Every row gives one point. Each copy is the shape, with its points in the same order, stretched, turned, moved and blurred by noise. Say if it was mirrored as well.

Shape (6 x 3)
[[ 20  -9 -20]
 [  1 -15  22]
 [-44  32 -16]
 [-21  25   1]
 [-18 -28  12]
 [ 52  30 -14]]
Copy 1 (6 x 3)
[[-28 -11 -12]
 [ -3  -9  15]
 [ 40  43 -44]
 [ 25  14 -28]
 [ -1  18  17]
 [-29 -60 -30]]
Copy 1 is: only turned
Copy 2 (6 x 3)
[[ -2 -13 -20]
 [-30 -26  11]
 [  5  20  51]
 [ 11  -1  42]
 [-47 -14  13]
 [ 57 -40 -17]]
Copy 2 is: only turned
Copy 3 (6 x 3)
[[ 14  25   0]
 [-40  11  15]
 [ 19 -45 -51]
 [  5 -34  -9]
 [-33  23 -19]
 [ 43  -6  54]]
Copy 3 is: mirrored
Copy 4 (6 x 3)
[[-16  -5  44]
 [-24  21  18]
 [ 42 -31 -48]
 [ 13 -18 -30]
 [ -2  32  21]
 [-42 -40  28]]
Copy 4 is: mirrored

Shape (11 x 6)
[[  2   0 -19   1 -16   1]
 [ 25  16  -6   5 -32  -2]
 [ 14  16  -5   5 -20  -5]
 [ 15  30  -8 -14  -5 -12]
 [-17 -14  26   9   6  15]
 [-17  -9  24 -37  -1  37]
 [ 19  17 -13  14 -20   6]
 [ 23 -16  -6 -15  20   2]
 [-24 -36  15 -17   7  10]
 [ 15  19 -11  11  -8  15]
 [ 18 -25  12 -11   5  -8]]
Copy 1 (11 x 6)
[[ -8 -29  11 -16  -9  -6]
 [  4 -60  -3  -8   3   0]
 [  5 -48   6   6   2   2]
 [ 10 -53  27  15   7  22]
 [ 28  36 -20   3  -2 -12]
 [ 52  32   2 -43  11   5]
 [  0 -51   0  -8 -12   6]
 [-22   6   0 -28  11  13]
 [  4  51  -6 -24  18 -19]
 [ 12 -41   1 -14 -21  12]
 [-17  14 -13 -12  26  -6]]
Copy 1 is: mirrored
Copy 2 (11 x 6)
[[  4  21  -3   2  -3 -11]
 [ -2  17  22  16 -22   0]
 [  2  18  17   4 -12  -3]
 [ 29  22  33   0 -15 -19]
 [ -2 -20 -16 -25   2  35]
 [ 33 -20  -3 -29 -38  14]
 [  6  27   7  24 -10  12]
 [  7 -18  16  25 -11 -28]
 [ -3 -33 -17 -37  -3  -6]
 [ 17  25   6  26 -10  15]
 [-13 -37  20   4 -13 -24]]
Copy 2 is: only turned
Copy 3 (11 x 6)
[[ -4 -13   2  15   3  -7]
 [ 17 -19   0   0  -8 -26]
 [ 11  -8   3   5  -4 -19]
 [  8  -5  -2  -5 -35 -12]
 [ 11  30 -10 -10  37   9]
 [ 11  19   4 -34  21  23]
 [  4 -17 -13  -4  -6 -18]
 [ 28 -10  -5   9   2  32]
 [ 10  24  17   1  38  34]
 [  3 -17 -24  -7 -10  -8]
 [ 33   4  12  13  18  14]]
Copy 3 is: mirrored
